Each row is a point. Two turns around zero, p and q, are shown by what they do to some points. Write where each new point lands after one turn and then the other. Backwards means that the second turn is done in reverse. Each puzzle has new turns, and all numbers are rounded.

Turn p:
[ 0.033, -0.026,  0.039] => [-0.006, -0.048,  0.031]
[-0.015,  0.011, -0.054] => [ 0.007,  0.027, -0.050]
[-0.001, -0.001,  0.045] => [-0.007, -0.007,  0.044]
[ 0.000,  0.025, -0.022] => [ 0.023,  0.018, -0.016]
[ 0.020, -0.010,  0.043] => [-0.001, -0.029,  0.039]
[-0.037, -0.001, -0.052] => [-0.016,  0.038, -0.049]
Turn q:
[0.019, 0.005, 0.027] => [0.009, 0.021, 0.025]
[-0.031, -0.018, -0.008] => [-0.020, -0.030, -0.004]
[ 0.068, -0.004,  0.000] => [0.063, 0.024, 0.010]
[-0.055,  0.017, -0.019] => [-0.051, -0.014, -0.030]
Where do these land?
p, then q: [ 0.027,  0.022, -0.057] => [ 0.051,  0.001, -0.044]
q, then p backwards: [-0.009,  0.021, -0.012] => [-0.015, -0.007, -0.020]
q, then p: [-0.021, -0.023,  0.021] => [-0.031, -0.003,  0.022]
p, then q backwards: [-0.037, -0.041, -0.023] => [-0.046,  0.036, -0.010]
q, then p: [ 0.027, -0.005,  0.067] => [ 0.019, -0.002,  0.070]
q, then p: [0.012, 0.026, 0.004] => [0.024, 0.016, 0.001]

Turn p:
[ 0.016, -0.015, -0.045,  0.017] => [ 0.009, -0.020,  0.026,  0.041]
[-0.044,  0.012,  0.021, -0.063] => [ 0.012,  0.039, -0.068, -0.011]
[ 0.018, -0.037, -0.016,  0.050] => [-0.010, -0.055,  0.033,  0.014]
[ 0.022,  0.013, -0.012,  0.008] => [0.004, 0.008, 0.027, 0.006]
[ 0.004,  0.018,  0.047, -0.049] => [ 0.025,  0.036, -0.027, -0.048]
[-0.017,  0.010,  0.005,  0.038] => [-0.041, -0.008,  0.009, -0.001]
Turn q:
[-0.020,  0.018,  0.056, -0.006] => [0.009, 0.010, 0.061, 0.003]
[ 0.001,  0.000,  0.031, -0.016] => [ 0.018, -0.008,  0.029, -0.002]
[-0.011, -0.038, -0.040, -0.033] => [-0.016, -0.055, -0.030,  0.009]
[-0.003, -0.019,  0.061, -0.013] => [ 0.037, -0.011,  0.048,  0.021]
[ 0.015, -0.016, -0.031,  0.023] => [-0.001,  0.008, -0.042,  0.011]
[ 0.031,  0.033, -0.061, -0.007] => [-0.019,  0.006, -0.052, -0.052]
[-0.012,  0.023, -0.016,  0.052] => [-0.028,  0.050, -0.014,  0.010]
Where do these land?
p, then q: [ 0.041,  0.033, -0.039, -0.011] => [ 0.030,  0.050,  0.027, -0.016]
p, then q backwards: [ 0.014, -0.015,  0.020, -0.047] => [ 0.055, -0.001,  0.002, -0.002]
p, then q: [-0.033,  0.035, -0.032,  0.036] => [-0.043,  0.034,  0.027,  0.029]
p, then q: [-0.030, -0.056,  0.029,  0.018] => [-0.010, -0.052, -0.034,  0.034]
p, then q: [0.008, 0.003, 0.023, 0.004] => [ 0.002, -0.020,  0.011, -0.010]
